Each row is a point. Each table stands for the endless flat space through its points: a line for two points, a plane for three, and so on. Write the one point that lies in both, or say that there is none.

First, 3 rows:
[[ 2.15 -0.35 -1.10  0.93]
 [ 2.77 -0.87 -1.56  0.13]
 [ 0.99  0.57 -0.98 -0.75]]
Second (2 x 4):
[[ 1.34  0.74 -0.95 -0.58]
 [ 0.48  1.14 -1.29  0.08]]
They share: no point

First:
[[-1.52  0.66 -1.71 -0.12 -0.12 -1.49 -0.13  0.01]
 [-1.08 -0.30 -0.67 -1.24  0.16 -0.17 -1.25  0.25]
 [-1.23  1.00 -0.05 -0.01 -0.65  1.21  0.48 -1.14]
 [-1.30  1.18 -1.86  0.19 -1.72  0.94 -0.22 -1.68]]
Second (5 x 8):
[[-1.87  0.53 -0.95  0.78 -2.18 -0.57 -0.34 -3.09]
 [-1.95  2.48 -2.24 -0.89 -0.30  0.36 -0.01 -1.09]
 [-0.62  1.31 -1.32  0.98 -0.63  2.04  0.52 -0.36]
 [-1.82  0.72 -1.47 -1.05 -4.00  0.69  0.90 -2.60]
 [ 0.42  0.45 -0.58  2.60 -1.49  2.22  0.20 -0.92]]
They share: [-1.35  1.28 -1.43  0.31 -1.41  0.81  0.20 -1.54]

First (3 x 11):
[[ 0.25 -0.28 -1.04 -1.27  0.03  1.65 -2.25  0.54 -1.63  1.11  1.30]
 [-0.31 -0.86  0.31  0.04 -0.50  1.46 -1.82  0.37 -0.82  0.69  1.91]
 [ 0.04 -0.52 -0.47 -0.83 -0.20  1.47 -1.97  0.35 -1.22  1.10  1.51]]
Second, 3 rows:
[[ 0.36 -0.15  0.48 -0.78 -1.28  1.42 -1.88 -0.89 -0.45  1.48  1.74]
 [-0.44 -2.24 -0.47  1.08 -1.28  0.18  0.53  0.01 -1.38  2.73  2.48]
 [-0.60 -1.32 -0.11  0.04  0.16  1.14 -0.39  1.05 -0.30  1.17  1.92]]
They share: no point

First (5 x 14):
[[-0.32 -1.48  0.55  1.00 -0.06  1.84 -0.61  0.39  1.33  0.35 -0.78 -2.11
   0.15 -1.88]
 [-0.60 -1.84  0.16 -0.10  3.31  0.37  0.23 -0.29 -0.81 -1.63 -0.03 -4.79
  -0.52  1.23]
 [-1.06 -1.00  0.23  0.39  1.67  0.29  0.51 -0.50 -0.13 -0.60 -0.88 -2.86
  -0.66 -0.69]
 [ 0.42 -1.76  0.15 -1.54  3.32 -0.56  0.49 -1.27 -1.21 -1.77  1.54 -3.39
  -0.33  0.98]
 [-1.02 -0.90  0.51  1.42 -0.54  1.50 -0.21  0.23  1.39  0.73 -1.62 -1.51
  -0.19 -2.62]]
Second:
[[-1.03 -2.20  0.13 -2.26  1.10 -1.14  1.32 -0.25  1.18 -1.15 -0.07 -2.72
  -0.74  0.14]
 [-0.32 -0.99  0.28 -0.85  1.06 -0.88  1.99 -1.05  1.00 -1.23 -0.42 -1.96
  -0.01 -1.31]
 [-1.02 -2.25  0.01 -2.25  1.75 -0.33  0.14 -0.27  0.26 -0.87  0.48 -2.47
  -0.83  0.65]
 [-1.83 -1.95 -0.03 -1.78  2.39 -0.01 -0.46  0.40  0.00 -1.37  0.55 -2.04
   0.05  1.34]]
They share: no point

First, 6 rows:
[[ 3.50  0.82  0.33 -0.40  0.58  3.13 -1.76  1.01 -2.05  2.23 -0.37  0.53
  -0.50  2.16  0.91  0.15 -2.39 -3.55  1.69  0.43]
 [ 1.35  1.87  0.62  1.41  2.91  0.56  0.42  1.56 -1.31  0.81  2.83  0.42
  -0.97  0.15  0.46 -0.96 -0.70 -0.91  0.05 -0.41]
 [ 2.33  1.41  0.75 -0.64  0.18  2.63 -1.94  1.52 -2.52  1.62  0.25  1.07
  -1.81  1.96  0.36  0.56 -1.88 -3.16  1.51  0.69]
 [ 2.53 -1.41  0.81 -2.44 -0.08  2.72 -3.18  0.24 -0.37 -1.23  0.75 -0.33
  -0.70  0.22  2.67 -0.97 -1.40  0.24  1.41  1.88]
 [ 3.15  0.11 -0.04  0.55  2.35  1.75 -0.28  0.72 -0.60  1.38  1.63 -0.62
   0.88  0.69  1.39 -1.09 -1.10 -1.25  0.99 -0.40]
 [ 1.09  1.92  0.74 -1.34 -0.04  2.34 -3.55  1.92 -3.40  0.15  0.64  2.26
  -2.95  2.09  0.26  0.51 -1.92 -2.98  0.95  1.75]]
Second:
[[ 1.71  1.98  0.52  0.33  1.35  0.58 -1.55  2.50 -0.09  1.02  2.38  1.89
  -0.62 -0.01  1.49  0.34 -2.44  0.05  0.94  2.57]
 [ 1.75  1.18  0.24 -0.42  0.37 -0.58 -1.58  2.29 -1.01  0.15  2.90  2.77
  -2.20 -0.34  1.19  0.38 -1.73 -1.80 -1.00  2.62]
 [ 2.11  2.02 -0.08 -0.38  1.25 -0.46 -1.74  2.89  0.75  1.51  2.90  2.45
  -1.20 -0.98  1.59  1.10 -2.81 -0.40  0.24  3.90]
 [ 2.14  0.39  0.66 -0.08  2.01  3.23 -0.97 -0.21 -3.27 -1.90  0.78 -0.41
  -2.31  1.49  0.95 -2.02 -0.83 -2.04 -0.11 -0.75]
 [ 3.67  0.85 -0.25 -0.40  3.98  3.62 -1.34 -0.12 -0.55 -0.39  0.32 -1.61
  -1.28  0.11  1.24 -1.32 -2.71 -0.25  1.53  1.26]]
They share: no point
